Each wall is flat, endless, passes through zero and stands at right angles to its row. A trip goes straight from one point to another. Which walls does it cross, in order?

Walls:
(1): [-26  25]
(2): [-30 -29]
(3): [ 32 -30]
(4): [10 20]
(5): [-39  25]
(6): [-37 -60]
Trips:
[-24 112] to [-43  31] -> 2
[ -2 -38] to [ 50 -37] -> 2
[ 23 -49] to [35 31] -> 2, 6, 4
[-45  -6] to [-51  -1] -> none
[ 26 -86] to [52  6] -> 2, 6, 4
[-69  20] to [12 70] -> 4, 6, 2

Walls:
(1): [ 1 24 18 23]
(2): [ 7 20 30 -5]
(3): [ 18 -88  33  -6]
(4): [  9  -1  13 -32]
(5): [33 -1 10 75]
Trips:
[  -9 -108   21   29] to [ 93  -5  33 -89] -> 4, 5, 2
[ 57  43  84 -54] to [ 10 -37  -3 -36] -> 1, 2
[-21  58   2  30] to [ 51 -54  41 -40] -> 4, 3, 1, 5
[ 18 -23  76 -22] to [ -1 -32  38   7] -> 5
[-108  -34  -19   36] to [ 24  41 -10 -31] -> 3, 4, 2, 1

Walls:
(1): [ 14  40  22  -4  11 -53  34 -66]
(2): [ 14  34  14  24  14   0 -10  27]
(3): [-19  35  23  29  31   6  14 -41]
(4): [ -3  -3   1  47  20   2  -1 -15]
(5): [-14  -3  25 -27  10  16  26  -1]
(6): [-53  42 -28   9  18  27 -22  11]
Trips:
[-18  27 -28 -14 -30  46  37 -15] to [-21  18  14   9  -2 -32  28  11] -> 1, 2, 4
[ 12  21   5 -42   5  12   6  18] to [ -8 -22 -32   0 -37  20  -7  28] -> 2, 5
[-27  34  15 -19 -12  -7   7  47] to [  13   54 -121   46   11    7  -29   47] -> 5, 4
[-23   0  -2  14 -11  11  22   3] to [-45  -4   6 -12  60  25  10  22] -> 2
[ 28 -10 -50  27  13 -16 -11 -34] to [ 41  33  19   9 -34 -63  -9  35] -> 3, 2, 4
[-23  62 -16  13 -40 -25  -2 -42] to [ 29  13 -12  25  -3  34 -42 -43] -> none
[-46  18  19  38  12  12  26  -5] to [-54  35  30  17  79 -30  -4 -19] -> none
[-16  10  -6  39   7  -1 -59  28] to [  8 -45  17 -36 -38 -45  12  16] -> 4, 6, 2, 5, 1
[ 11   9  39 -26 -21  42 -20  -4] to [-14   9   5 -45  -5 -25  -1   4] -> 2, 1

Walls:
(1): [ 43  -9 -14  53 -61 -72 -59 -18 -68 -48  -2]
(2): [-61  54 -13  -4  48 -41  16  19  16  45  25]
(3): [ 19  47  64  66  18  33  74 -12  23  39  48]
(4): [  17  -66  -56  -14 -103  -13   13    1   10  -19   27]
(5): [ -4 -10 -13 -15 -33  58  20 -14  19  -5  21]
(6): [ -7 -58  14  24 -10  29 -48  -2 -18 -40 -27]
(7): [-12 -12  -1 -18  -9 -68 -24  19  -2   9   6]
(8): [  5  15  34 -22 -28 -16  27  44   7 -36  48]
(9): [  2 -60 -17  50  -4  86  37  -6   7  14  -5]
Trips:
[ 62 -38 -27 -41  43   6  15 -26 -33 -36  38] to [-57 -41  22 -50 -11  24  10  28 -16  -8  -8] -> 1, 7
[ 36  55  -8 -14  42 -27  46 -35  41   1 -66] to [-63  61  11  -9  13   0  26 -29 -14   7  52] -> 8, 5
[-42   9  20 -31  41 -78 -65  -3  24 -17  16] to [  4  -1  42  29  55   0 -58   6  13  55  33] -> 8, 1, 3, 6
[ 27  48  -8 -17 -76 -22  41 -22 -37 -14  65] to [ 30 -52 -71   2 -61  37  20   1  46 -22 -36] -> 7, 9, 3, 6, 8
[ 35  -2 -67  17 -54 -27  17  29  -8  22  -1] to [ 15 -76  35  43   7 -17  15   5 -50  17  -1] -> 5, 8, 6, 3
